Each row is a point. Examples show where two turns around zero, p and q, send a point. Write where each new point lands after one turn and then the other. Backwards means that the second turn is done in reverse. Each puzzle has new turns, and all numbers are rounded.
(in the rows, 128 means zero)

Turn p:
[172 147] -> [134 176]
[106 147] -> [100 119]
[150  95] -> [168 130]
[ 84 124] -> [109  88]
Turn q:
[ 98 141] -> [ 95 128]
[ 94 106] -> [106  94]
[156 113] -> [160 125]
[124 177] -> [105 171]
[167 103] -> [174 121]
Where do these land?
q, then p: [148 134] -> [125 149]
p, then q: [96 84] -> [168  91]
p, then q: [141 166] -> [ 92 146]

Turn p:
[116 124 148] -> [104 129 127]
[108  99  87] -> [150 141  80]
[182 140 172] -> [116  78 176]
[106 149 105] -> [142 164 128]
Turn q:
[100 126 107] -> [107 102 118]
[110 150 149] -> [109 132 157]
[119 110 158] -> [147 115 156]
[120 151 100] -> [ 97 132 109]
[114 156 121] -> [ 97 134 131]
[205  75 133] -> [213 153  98]
Where do these land?
q, then p backwards: [175 119 139] -> [117 145  83]
p, then q backwards: [ 97 124  94] -> [171 133 112]
p, then q: [131 126 148] -> [128 111 138]
q, then p: [ 82 158 138] -> [ 79 147 109]
p, then q: [197 124 122] -> [197 123 127]
p, then q: [ 84 117 128] -> [ 84 126 115]

Turn p:
[165 114 123 156] -> [168 128 107 110]
[139  98 105 145] -> [134 127  96 101]
[131 205 100 109] -> [124 195 144 177]
[105 124 123 135] -> [111 119 115 136]
[129 118 113  98] -> [109 144 138 106]
[100 108 203 125] -> [123  56 168 138]
Turn q:
[134 110 107 171] -> [134 127  85 156]
[143 132  84 141] -> [140 151  88 120]
[146 163 179  97] -> [123 150 196 129]
[126 136 103 135] -> [124 140 105 119]
[159 125  88 117] -> [163 152 105 108]
[102  80 166 142] -> [126  68 138 158]
[ 86 149 169  94] -> [ 87 107 178 106]
Where do these land?
q, then p backwards: [111  79 167 136] -> [103 127 184 150]
q, then p backwards: [118 102 126  92] -> [145  95 154 129]
q, then p: [151  91 125 122] -> [161 135 124 100]
p, then q: [145 195 120 135] -> [107 178 123 171]
q, then p backwards: [115 173 102 154] -> [107 132  74 115]

Turn p:
[ 76  67 126 103 104 168] -> [100 146  94 101  49 136]
[ 93 142 140 162 129  77] -> [117 187 149 138 156 106]
[120 133  99  65 127  92] -> [150 140  62 107 154 123]
[155 103 158 161 123  85] -> [103 123 153 137 146  69]
[160 156 129 115 142 119] -> [146 104 130 125 164 132]
[154 137 108 168 108 136] -> [150 116 152 170 118 117]
[146 159 166 128 139 176] -> [136  95 173 102 127 164]
[120 126  98 122 152 170] -> [122 114 111 144 110 176]
Turn q:
[117 138 149 154 117  76] -> [101 124 149 106 114  80]
[170 154 123  86  73 139] -> [151 119  99  98  67 164]
[113  73 146 112 181 149] -> [153 109 169 165 181 145]
[159 126  93  92 178 129] -> [157  88  90 122 171 143]
[109 149 120 113 170 159] -> [144 152 118 119 177 148]
[118 140 156 194  98 156] -> [121 191 138 159  96  97]
[109 125 125 149  99 130] -> [100 146 134 139 108 128]
[128 119 111 123 107  86] -> [ 96  95 126 116 111 120]
Where do these land?
p, then q: [149 136 140  78 173 112] -> [133 101 124 142 187 161]
q, then p backwards: [ 88  75 131 146 129 153] -> [127 141 117 191 162 130]
q, then p backwards: [137 139 115 124  94 159] -> [ 95 122 101 120 124 151]
p, then q backwards: [ 77 130  97 156  95 106] -> [129 148 148 176 110 178]
p, then q backwards: [111 102 130 148  85 106] -> [138 145 154 176 111 123]
q, then p: [172 184 173 112 162 150] -> [168  63 106 125 178 114]
q, then p: [163 130 110 132 158 111] -> [110 118  96 157 140 111]

Turn p:
[116 129 110 116 147 119 125 122 123] -> [132 141 107 116 117 116 131 133 122]
[144 120 160 127 131 106 148 134 125] -> [141 128 154 127 157 121 130 122 106]
[127 106 164 121 135 176 131 147 108] -> [111  91 123 146 132 160 126 118  86]
[146 119 101 137 116 107 133 135 148] -> [153 125 130 117 140 122 139 137 162]
[134  99 103 147 136 107 118 111 127] -> [157 117 110 116 129 105 105 131 145]
[140 145 166 131 138 177 142 113 125] -> [ 99 129 134 141 136 165 116  85 108]
[138 121 113 105 120 159 158 136 112] -> [143 117 114 143 118 151 162 106 118]
[111 126 129 125 108 126 110 122  97] -> [130 124 133 153  99 116 117 140 118]
[138 147 107 110 118 107  50 130 151] -> [131 153 138 102  96 149 100 190 158]
[ 86 114 124 113 118 105 160 111 168] -> [116 117 144  86 115  85 160 110 136]
[128 183 131 176 143 120 133 147 124] -> [ 94 166 120 160 169 119 121 135 150]
Turn q:
[106 142 137 142 117 144 149 119 111] -> [124 115 126 159 121 145 147 120 144]
[153 136 133 118 128 128 155 120 117] -> [142 140 132 125 106 117 153 122 136]
[151 143 180 143 120 129 100 121  96] -> [146 135 166 152 109 152 139 129  81]
[146  91 114 148 109 135 113 117 130] -> [152  94 136  98 144 136 128 129 120]
[119 137 130 153 170 147 154 130 225] -> [116 164 159 111 151 140  74 110 208]
[147 145 114  99 121 106 126 151 128] -> [136 147 106 123 108  99 119 148 118]
[111 145 123 117 121 116 134 125 162] -> [115 135 112 127 113 129  97 120 147]
[120 130 124 146 139 105 148 131 116] -> [127 119 133 149 133 101 131 112 135]
[113 124 117 120 123 130 148 164 114] -> [115 118 117 142 130 106 140 158 142]
[118 144 108 113 134 140  86 117 102] -> [129 141  93 135 149 148 134 130  91]
[122  70 128 109 127 129  95 113 106] -> [105  99 129  88 147 134 146 130  85]
Where do these land?
p, then q: [142 145 131  96 112 133 144 136 124] -> [139 132 140 143 108 141 153 128 149]
q, then p backwards: [ 99 122 125  92 136 130 139 161 115] -> [ 85 150 120 139 137 128 117 158 132]
q, then p: [101 141 153 152 133 132 147 113 141] -> [ 97 110 138 118 126 124 101 106 143]
q, then p backwards: [157 124 134 138 138 134 154 136 123] -> [133 132 118 120 103 100 141 128 136]
p, then q: [100 135 124 117 145 100 130 120 147] -> [108 138 105 136 102 104 121 127 120]
q, then p: [102 133 109 133 137 121 158 114 142] -> [122 128 124  93 119 110 120 118 154]
q, then p: [181 132 152 149 139 132 124 148 176] -> [114 152 177 120 142 175 111 151 112]
q, then p: [182 133 135 127 138 134 125 121 100] -> [151 156 148 153 149 144 142 106 113]
q, then p: [107 136  73 145 123 119  52 141 106] -> [162 136  46 147 135 134  98 159 118]
q, then p: [110 116 123 113 129 146 125 111 125] -> [120 121 107 122 112 126 144 114 123]
p, then q: [127  93 151 146  79 126 111 109 109] -> [135  92 176 110 124 139 111 131  94]

Turn p:
[131 122 144 130 124 112 136 148 121 138 164] -> [122 110 134 140 124 101 128 152 115 142 144]
[141 134 104 118 103 113 118  83 108 144 136] -> [150 120 123 117 113 113 122  80 133 159 125]
[120 118  82 114 130 132 129 165 132 124  98] -> [125 138 111 103 113 151 124 144  98 116  86]
[108 145 115 140 169 152 130 147 116 113 109] -> [135 152 124 108 170 143 144 150 122 110 111]
[124 107 142 139 113 121  79 134  75 147 103] -> [137 127 186 126 146 132  85 112 111 150 104]
[140 135 109 153 120 127 149  99 140 120 124] -> [133 133  95 149 132 132 140  97 129 128 129]
[129 130 136 107 113 126 131 101 138 115 160] -> [129 105 125 119 110 113 141 110 141 124 159]
[149 153 151 109 132 139 130 143 103 105 124] -> [128 155 161 117 126 134 157 135 117 133 150]
[137 141 147 139 158 130 136 108 140 148 128] -> [140 142 120 147 142 124 133 138 166 137 135]
[153  94 139 126 159 119 143 137 156 108 106] -> [143 133 132 166 105 146 142 152 136  92 113]
[120 148 134 135 138 122 104 125 134 121 124] -> [131 148 131 119 140 118 112 125 136 113 137]
[128 151 130 133 119 127 129 179 135 158 144] -> [102 142 116 122 126 119 109 169 109 155 140]
[115 105 149 129 120 105 147 111 148 136 122] -> [107 109 129 157 115 115 127 121 153 118 115]
[ 98 111 111 120  94 168 131 110 146 113 150] -> [109  79 105 102 131 153 129 105 127 115 146]
Turn q:
[144 127 149 127 131 121 129 160 134 109 119] -> [138 166 141 134 122 122 135 131 122 111 133]
[142  91  95 143 161 155 116 123 134 150 124] -> [166 110  94 159 154 137 123 133 142 132 104]
[146 141 141 142 108 143 137 148 143 150 125] -> [150 143 125 116 124 124 142  99 144 132 150]
[124 148 115 147 132 138 143 132 145 139 149] -> [120 128 113 122 157 124 134 117 145 136 149]
[129  95 139  31 148 120 116 128 148 148 163] -> [154  95 123 100 120 180 120 182 108  63 147]
[115 122 131 115 104 121 134 133 122 120 116] -> [117 134 131 121  99 135 137 136 127 133 126]
[114 143 152 133 130 148 146 115 128 131 123] -> [129 124 146 123 137 136 138 119 114 156 146]
[146 142 147 141 109 134 131 108 135 123 128] -> [124 119 149 134 124 121 139  95 127 127 139]
[120 145  87 127 128 137 131 124 131 104 122] -> [ 95 134 104 129 143 136 140 121 125 131 105]
[118 150 133 124 159 118 111 117 122 156 116] -> [140 121 142 103 151 134  94 127 125 139 114]
[116  93 138 148 110 118  86 126 143 123 113] -> [131 134 134 166  93 143  95 122 149 129 122]
[124 138 140 134 107  80 141 112  72 106 116] -> [ 95 123 162 114  95  78 127 143 113 140 105]
[122 130  90 142 128 152 128 132  93  98 149] -> [101 126  82 146 136 103 135 130 102 139 119]
[132 126 134 138 137 109 144 134 142 134 130] -> [132 135 143 127 139 121 133 138 150 125 135]
Where do these land?
p, then q: [ 99 113 100 107 125 156 124 117 162  91 131] -> [103 120 105 156 117 158 162 144 100 110 114]
q, then p: [155 132 124 129 141 125 151 174 110 143 134] -> [141 161 116 126  94 101 152 138 114 133 127]
q, then p: [117 152 145  95 111 119  82 109 128 104 139] -> [123 103 169  94 151 134 121  95 121 112 141]
p, then q backwards: [151 133 109 130 120 114 134 158 114 154 123] -> [103 120 132 131 134 140 124 140  92 117 104]
q, then p: [105  92 114 101 122 128 120  95 140 121 144] -> [116  93 127 131 145 165 115 139  99 113 121]
q, then p: [151 112 135 147 126 142 125 168 130 153 141] -> [155 145  99 139 103 113 129 121 113 135 151]
p, then q: [122 101 146 108 112 129 139 115 138 108 111] -> [115 125 143 157 108 145 147 126 125 146 143]
q, then p backwards: [121 121 120 145 123 123 159 114 138 114 148] -> [118 131 159 132 128 133 159 125 130 131 144]
p, then q: [114 120 118 152 106 138 143 112 131 116 122] -> [119 105 123 150 141 133 129 137 123 150 111]
p, then q: [ 94 155 152 103 126 105 105  91 160 131 115] -> [ 83 126 156 130 129 175 113 122 146  97 138]
p, then q: [155 134 130 163 159 114 132 142 116 130 124] -> [139 152 132 120 154  88 122 110 132 132 120]
p, then q: [124 141 139 139 140 146 151 118 112 138 132] -> [143 126 130 121 160 131 135 142 141 138 136]
q, then p: [171 129 113 133 135 144 126 139 118 145 120] -> [155 149 120 144 106 129 148 109 128 126 114]
q, then p backwards: [114 157 146 139 148 107 101 141  93 145 108] -> [121 144 113 126 121 104  80 145 104 155 121]

Turn p:
[157 136 120 119 139 115 102 163  89  94 180 146] -> [ 96 175 155  83 147 157 120 141 153 152 137 143]
[149 131  91  82 149 111 124 140 130 141 178 171] -> [122 185 129 118 124 164 122 123 103 150 146 185]
[118 145 134 180 134  79 160 128 139 144 146 159] -> [107 137 114 132 127 133 173  74 135 115 174 117]
[ 76 157 189 109 112 163 100  85 153  95  91  90] -> [158  44 174 131 146  88 146 166 124  88  99 135]
[122 150  84 147 153  91 136  99 103 118 146 119] -> [113 144 104  78 142  96 136  88 116 138 137 140]
[125  72 135 137 138 147  91 142 163 148  93 113] -> [177 118 102 136 100 162 129 154 132 108  94  96]
[ 69 140 140 154  87 167 130 106 124 142 122 107] -> [137  87 161 155 121  90 158 106 127 140  86 107]
[ 86 100 162 101 108 168 147 100 135  69 115  99] -> [ 97  56 155 124 103 107 126 176 107 116  94 127]
[142 135 116 122 150  71 153 158  81 172 138 145] -> [110 179  88 135 120 121 126  97 176 142 159 162]
[134 147 146 175 152 134 159  81 100 157 132 146] -> [120 103  91 142 164 109 169 105 130 169 157 119]
[169 149  78 115 166 122 144 195 121 126 136 160] -> [103 227 111 132 143 138 111 143 119 124 149 131]
[177  99 135 119 101 144 121 150 179 156 112  81] -> [184 125 135 150  89 144  76 150 124 125 146  87]
[141 103 134 105  75 152  98 118 148 104  76 129] -> [140  86 145 149 137 156  74 141 118  98  87 115]
Turn q:
[158 124 141 131  93  95 128 102 142  88 138 140] -> [124 123 121 172 143 123 139 124 170 162 101 121]
[ 99 124 128 141  70  96 111  98 172 135 145 120] -> [110 105 132 172 138 100 151 135 123 129  77 174]
[166 106 180  65 155 188 108 152 112 138  83 127] -> [123 124  98  65 133 103 145 107 161  78 168  59]
[108 118 118 130 105 105 132  77 152 120 167 171] -> [111 114 149 154 171 101 111 115 127 170  99 160]
[116 170 118 156 156 140 181 134 133 118  81 101] -> [137 163 102 113 139 207 131 140 112 108 129 143]
[119 174 128 147 113 178 152 189  91 157 145 132] -> [122 207 117  96  76 121 124 125  85 125 135 126]
[131 134 133 118 154 177 177 171 112 151 151  88] -> [133 156  84  79 108 133 140 153  81 138 168 116]
[117 159  95 179 165  97 138 143 184  81 106  99] -> [148 118 106 178 134 208  94 163 105 110  97 131]
[121 100 156 111 110 117  98  95 105 165 141 169] -> [109 105 163 103 128  75 126  98 160 138 124 149]
[143 129 110 182 150 167 167 169  95 148 111  84] -> [106 158 109 108  74 186 137 149  97 123 177 128]
[145  67 153  83 151 145 101 162 111 143 107 171] -> [111 114 147  88 132  79 102 138 169  98 169  81]
[158 116 166  93 153 118  87 127 103 173 148 152] -> [146  96 128  88 101  75 106  95 163 130 148 122]
[ 91 134 119 147 116 110 105  90 133  72 143 111] -> [133 101 161 159 145 153 147 126 109 151  74 119]
[108 139  95 121 116  74 142 124 131 101 115 107] -> [169 131 150 164 146 151 145 160 133 130 115 149]
[141 126  81 116 110 112  92  86 145 130 139 148] -> [135 104 153 183 151 105 122  91 126 130 136 144]
Where do these land?
p, then q: [129 145 141 212 133 152 145 115 151 102 123 124] -> [152  96 113 101 124 161 173 172 105 161 150 135]
q, then p backwards: [105 154 141 107 138 153  96  96 181 107 106 126] -> [109 136 106 157 113 128 101  97 135 110  69 155]
q, then p backwards: [147 152 137 134 159  95 117 198 176 146 131 134] -> [153  91 117  85 138 117 131 146 143 143  65  86]
p, then q: [137 155 126  91  91 107  89 115  93 135 134 114] -> [122  92 119 122 144 104  91  93 167 107 112 122]
p, then q: [127 127 157 127 127 126 145 144 120  87 106 117] -> [132 115 135 132 130 124 126 174 115 118 102 108]
p, then q: [ 98 107 100 113 107 122 124 130 124  92 193 130] -> [122 156 143  79 152  90 165 112 146 110 103 140]
p, then q: [131  98  62 104  65 137 152 131 112 198 118 126] -> [ 94 117 162 165  92 145 147  51 148  97 114 179]
p, then q: [153 130  66 117 137 155 115 164 109 127 110 140] -> [169 144 136 126 102 159 120  89 117  81 118 128]
p, then q: [140  96 151 121 150  87  94 110 111 100 107 129] -> [126 120 131 146 175 102 113 139 108 105 152  86]
p, then q: [162 152 152 100 166 110 110 110 140 135 111  71] -> [163 114 113 168 112  86  92 140 150 147 151  95]
q, then p: [170  90 161 139  79 160 198 100 102 219 158 163] -> [125 156 150 152  96 134 186  48  89 118 137 229]
q, then p backwards: [ 94 139 120 106 146 103 145  95 119 114 129 154] -> [143 160 125 116 115 143  77 110 113 126 139 134]
p, then q: [ 71 119 150 194 166 158 133 156 125 103 138 136] -> [141 162  95 107 156 166 167 196 114 126 134 152]

Turn p:
[146 138 108 139 135 133 104 153 116 146 128 146 110 136] -> [141 130 122 104 140 127 103 141 140 148 152 149 125 120]
[136 126 110 128 136 126 112 148 128 112 137 123 133 140] -> [137 137 113 120 120 118 116 145 130 116 142 127 135 113]
[124 150 140 136 141 105 124 136 158 134 146 119 111 113] -> [128 137 149 127 136 140 134 113 168 117 130 127 142 107]
[121 126 143 128 134 137 149 150 154 109 151 132 147 144] -> [104 152 130 142 113 123 143 153 145 104 134 128 136 138]
[124 102 143 128 143 153 107 105 128 107 105 120 121 134] -> [128 134 150 135 127 110 106 115  90 106 125 127 109 131]
[ 99 118 112 130 144 156 131 143 139 125 129 117 139 124] -> [100 143 112 127 127 145 111 132 123 105 136 115 114 129]
[125 150 108 109 101 109 133 112 110 147 106 160 141 139] -> [140 111  95 102 127 119 147 109 128 158 118 139 133 159]
[109 152 107 134 119 124 151 143 118 107 134 114 128 135] -> [117 151  92 133 127 123 143 132 139 138 119 114 123 108]
[117 152 124 105 121 113 152 124 111 152 125 110 119 141] -> [129 140 119 109 148 140 157 122 124 155 114 107 141 131]
[142 134 150 151 103 111 111 147 128 137 116 124 145 118] -> [115 106 134 133 120 119 110 131 140 143 110 148 159 116]
[148 101 136 112 137 107 149 102 131 118 137 112 150 108] -> [147  96 139 149 124 135 154 139 118 100 112 107 134 131]
[129 103 142 140 120 122 116 111 118 134 157 113 122 139] -> [135 122 147 155 125 124 123 126 115 138 152 107 146 125]
[143 145 127 113 111 144 125 117 145 131 118 140 112 117] -> [147 139 137 121 113 144 127 115 132 137 112 150 116 139]
[108 106 151 161 136 153 148 108 153 145 108 123 117 138] -> [ 98 137 161 151 145 125 103 118 131 128 116 109 107 160]
[131 112 115 108 122 126 121 134 105 116 109 152 122 106] -> [133 100 119 105 111 125 134 128 110 132 131 141 101 120]
[145 132 132 125 143 130 114 115 105 128 143 143 132 117] -> [147 114 128 136 142 131 136 128 115 124 147 152 129 123]
Turn q:
[124 129 122 104 136 121 123 120  99 154 117 108 139 142] -> [114 136 139 101 119 131 133 112 134 160 123 113 111 139]
[106 106 120 116 149 130 106 119 147 123 138 146 143 149] -> [104 103 143 125 144 110 123 143 157 132 114 146 129 130]
[112 114 123 118 121 112 117 125 122 119 127 107 131 115] -> [114 125 133 108 115 122 126 127 128 127 138 128 118 102]
[132 117 123 153 115 131 157 145 144 132 129 124 133 117] -> [125 131 105 156 123 136 152 134 119 117 125 121 132 113]
[122 138 105 138 146 102 117 128  92 145 110 155 131 134] -> [113 156 137 109 144 144 108 132 120 132  90 124 106 138]
[146 132 104 115 126 137 146 141 137 118 146 129 144 122] -> [114 143  94 138 128 126 127 124 144 130 140 132 147 130]
[132 149 118 133 150 132 147 144 135 115 138 149 109 143] -> [127 132 110 134 146 143 122 154 123 120 134 139 138 160]
[106 149 133 110 145 106 146 145 140 124 126 111 138 107] -> [115 159 137 123 127 127 145 154 132 129 164 127 120 121]
[147 129 153 107 102 122 128 154 132 129 142 109 137 153] -> [119 122 134 145  87 117 123 126 120 148 145 112 153 141]
[153 124 136 131 115 109 107 101 143 145 137 129 128 148] -> [133 119 138 131 106  93 123 110 129 115 107 127 123 150]
[115 143 151 142 100 149 143 102 131 108 125 152 104 112] -> [158 120 146 136 142 152 135 109 111  94 139 152 147 122]
[137 127 115 152 109 112 122 108 123 116  95 118 134 135] -> [128 126 131 112 120 134 126 114 127  94 107  95 125 119]
[121 143 147 121 128 152 107 151 138 138 106 130 122 126] -> [159 126 149 141 121 144 120 146 146 146 133 122 129 126]
[133 104 131 146 150 141 150 123 141 106 144 143 138 104] -> [128 123 106 142 168 110 143 135 121 119 131 139 143 107]
[141 101 140 112 138 154 119 128 126 153 127 122 101 112] -> [165 113 117 120 122 118 139 127 126 164 120 146 123 119]
[121 143 128 150 117 137 114 114  98 122 140 115 115 129] -> [133 114 130 125 134 144 105 102 108 121 139 124 106 129]
Where do these land?
q, then p: [139 116 115 133 118  88 138 140 123 134 119 117 111 132] -> [122 133 103 111 111 126 137 126 113 156 111 123 123 112]
p, then q: [104 124 112 125 126 148 131 129 115 118 130 112 114 124] -> [139 128 118 116 126 148 121 114 124 129 144 136 103 126]
q, then p: [142 163 112 121 119 114 124 107 119 128 118 125 117 141] -> [151 163 127 125 113 113 135 117 109 128 123 131 138 135]
p, then q: [125 143 156 124 134 128 137 146 124 123 136 127 157 129] -> [103 141 138 140 151 147 135 141 131 123 129 126 139 117]
q, then p backwards: [127 119 136 111 126 120 126 124 142 140 133 111 121 109] -> [133 130 129 120 119 119 123 136 121 105 135 147 113 133]
p, then q backwards: [145 114 117 110 111 145 136 130 130 141 125 135 146 124] -> [129 132 123 127 127 127 132 146 128 134 124 130  94 152]
p, then q backwards: [112 110 153 126 146 113 142 109 117 134 126 129 116 135] -> [116 127 156 141 141 124 139 106 124 129 128 116 149 142]
p, then q: [130 159 128 133 131 137 138 142 143 121 120 155 110 136] -> [140 144 138 132 123 133 133 148 140 111 126 152 133 157]
q, then p: [144 136 117 134 121 142 123 134 123 134 161 149 113 138] -> [141 124 112 127 132 104 101 121 128 136 149 135 123 146]
q, then p: [148 146 167 147 113 141 119 121 127 114 118 147 125 133] -> [142 118 136 156 141 104 115 144 107 117 119 145 151 120]
p, then q: [151 118 121 125 132 145 129 116 140 135 127 106 124 145] -> [143 126 128 132 123 127 105 130 126 139 134  96 130 140]
q, then p: [144 129 127 115 134 140 104 143 124 128 115 140 126 137] -> [133 125 135 110 125 132 102 132 128 123 121 136 151 137]
p, then q backwards: [139 111 120 112 127 107 131 118 138 106 128 125 117 135] -> [142 126 143 134 123 118 119 118 145 135 106 108 122 124]
q, then p: [ 31 113 108 138 134 120 113 141 134 133 128 111 159 132] -> [ 61 142 177 130 113 160 130 104 141 122 149 120  84 110]
q, then p: [137 118 132 167 148 133 132 122 121 130 138 130 162  71] -> [148 109 123 137 175 140 131 111 154 113 122 131 105  87]
